Every row gives one point. Examples show where two turns around zero, p and q, send a point. Write where each new point lands after one turn and then the other. Backwards means that the second turn is done in reverse. Each puzzle has new turns, and all numbers are rounded.

Turn p:
-0.4  3.7 -> -0.7  3.7
 2.5 -0.6 ->  2.5 -0.4
-4.1  1.5 -> -4.2  1.2
-1.7 -0.8 -> -1.6 -0.9
 3.7 -3.7 ->  4.0 -3.4
Turn q:
2.9 1.6 ->  1.8 -2.8
-2.4 -1.6 -> -1.7  2.3
1.9 3.7 ->  3.8 -1.7
-2.3 -3.8 -> -3.9  2.1
Where do these land?
q, then p: 4.0 0.3 ->  0.9 -3.9
p, then q: -4.7  1.1 -> 0.4 4.8
p, then q:  0.7 -1.4 -> -1.3 -0.9

Turn p:
4.4 1.7 0.8 2.3 ->  1.7 -0.4 -4.8 -1.4
-1.0  2.8 -0.6  3.1 -> -0.6  2.1 -0.7 -3.7
-3.8 -6.3 -0.9 -0.4 ->  0.2 -3.9  6.3  0.4
 0.9  1.3  3.0 -4.6 -> -2.5  0.5 -1.9  4.7
-0.6  0.5 -2.3 -0.3 ->  1.3  1.7  1.2 -0.2
Turn q:
1.9 3.6 0.6 0.4 ->  3.7 -1.3  1.2  0.4
 4.5  1.5 -1.0  3.4 -> 3.7 1.0 0.3 4.5
-3.1  2.1  4.4  3.7 ->  2.1  3.9  3.9 -3.5
-0.2 -0.5 -2.1 -0.7 -> -0.5 -0.5 -2.1  0.3
 0.6 -2.9  0.2 -4.3 -> -4.1 -3.2  0.0  0.5
-3.6 -3.7 -2.0 -2.4 -> -4.8  0.1 -3.0 -2.1
Where do these land?
q, then p backwards: -0.4  0.6  3.0  5.5 -> -2.1  2.1 -5.4 -1.5
q, then p:  3.5 -0.7 -1.7  2.8 ->  1.3  0.3 -2.0 -4.2
q, then p backwards: -6.2 -0.6 -3.1 -0.4 -> 1.0 4.7 1.8 4.7
q, then p backwards:  3.3  1.7  0.9 -0.4 ->  0.7 -3.2 -1.1 -1.6
p, then q:  0.1 -2.2 -0.6 -5.3 -> 1.7 4.7 2.3 1.6
p, then q: -0.3  1.2  1.5 -2.2 ->  1.2  2.2 -0.9 -1.3
